Each point is reached from the start by the listed moves, each made 0, 1 or 2 times, or once backwards (-1), plus a little noise. Is the number of moves made odd or even? Then give how often each move was made.
In the rows, zero is written as 128.

Moves:
(1): [107 137]
(2): [117 107]
Start: [114 135]
Points:
[113  85] -> odd (-1, 2)
[ 59 131] -> odd (2, 1)
[105 164] -> even (1, -1)

Moves:
(1): [171 104 139  85 104 133 146]
(2): [128 124 130 134 119 114 119]
(3): [125 120 122 116 131 127 124]
(4): [144 124 140 101 108 146 118]
(5): [135 124 143 118 134 126 127]
(6): [138 143 112 137 141 126 111]
Start: [138 110 133 154 126  97 125]
Points:
[ 86 168  83 247 183  89 113] -> even (-1, -1, -1, -1, -1, 1)
[180 125  94 192 121  54 106] -> even (1, 2, -1, -1, -1, 2)
[159 101 145 144 137  61  85] -> even (0, 2, 1, 0, 2, 1)

Moves:
(1): [122 121 119 131 136 131 100 134 147 122 100 160]
(2): [136 138 119 142 127 138 140 120 101 109 126 137]
(3): [121 128 127 135 125 135 139 139 136 126 134 138]
(4): [112 136 133 131 122 109 140 122 126 136 128 122]
(5): [109 136 131 123 134 104 110 134 135 114 121 156]
(6): [134 134 132 131 108 119 122 124 155 132 164 147]
(7): [115 132 116 147 129 110 118 132 130 114 125 121]
(8): [130 127 130 128 133 126 127 126 141 125 126 125]
(9): [117 154 121 123 140 133 129 120 128 110 131 117]
Start: [125 133 134 134 130 116 120 137 120 135 124 134]
Points:
[105 195 111 193  94  82 140 126 141  82 224 136] -> even (-1, 1, 1, 0, 0, 2, 2, 0, 1)
[ 93 155 142 178  78  21 111 124 165 125 180 199] -> odd (0, 1, 0, 2, 1, 2, 1, 1, -1)
[ 92 165 125 145 120 102 110 136 172 121 140 179] -> odd (1, 0, 1, 1, 0, 1, 0, 0, 1)
[ 87 196  89 208 124  71  75 131 184  30 155 229] -> even (1, 2, 1, 0, 1, 2, 2, 2, 1)
[ 48 151 168 111 123  50 128 163 170 154 128 197] -> even (0, -1, 2, 2, 2, 0, -1, 0, 0)
[121 129 131 187  75  70 151 134 112 159 187  88] -> even (-1, 0, 0, 1, -1, 1, 2, -1, -1)

Moves:
(1): [119 126 132 132 125 122 143 114 127 130  98 129 115 132]
(2): [136 127 124 123 147 130 125 130 118 126 143 139 131 122]
(3): [125 119 129 139 131 130 120 131 133 132 124 122 127 120]
(4): [123 135 153 144 132 133 125 123 117 124 106 126 140 149]
(5): [121 115 119 136 121 135 139 100 130 149 105 122 138 133]
(6): [103 129 132 127 120 135 129 131 122 144 127 129 128 132]
(7): [112 127 124 138 135 129 118 121 126 114 123 124 136 140]
(8): [125 121 133 129 143 113 132 122 134 133 117 120 120 144]
(9): [132 132 139 118 139 127 130 115 150 125 138 145 127 123]
(10): [139 109 133 110 129 146 126 126 136 120 125 127 130 137]
(11): [121 117 134 130 135 123 145 132 125 122 127 118 134 126]
(12): [138 124 135 121 125 130 117 120 136 122 148 133 116 127]
Start: [123 113 103 127 138 111 121 132 128 137 135 142 127 121]
Points:
[112 102 157 173 159 100 145 112  86 160  29 124 114 166] -> odd (2, 1, 1, 2, 0, 0, -1, 1, -1, 0, 0, 0)
[155 139  94  65 166 100 100 164 150 147 234 193 101  95] -> even (-1, 1, -1, -1, -1, 1, -1, 1, 1, 0, -1, 0)
[118  39  61 122 202  98 167  92 103  97 102 112 138 149] -> even (1, 2, -1, -1, 1, -1, 2, 1, -1, 1, 2, 0)
[157  33 116  93 181  94 131 110 172 149 158 131  63 104] -> even (1, 1, 2, -1, 0, 0, -1, 2, 0, 1, 1, 2)
[ 98   7 106 129 170 120 167  39 129 155  20 102 113 196] -> odd (2, 1, 0, 0, 2, 0, 1, 2, -1, 2, 1, 1)
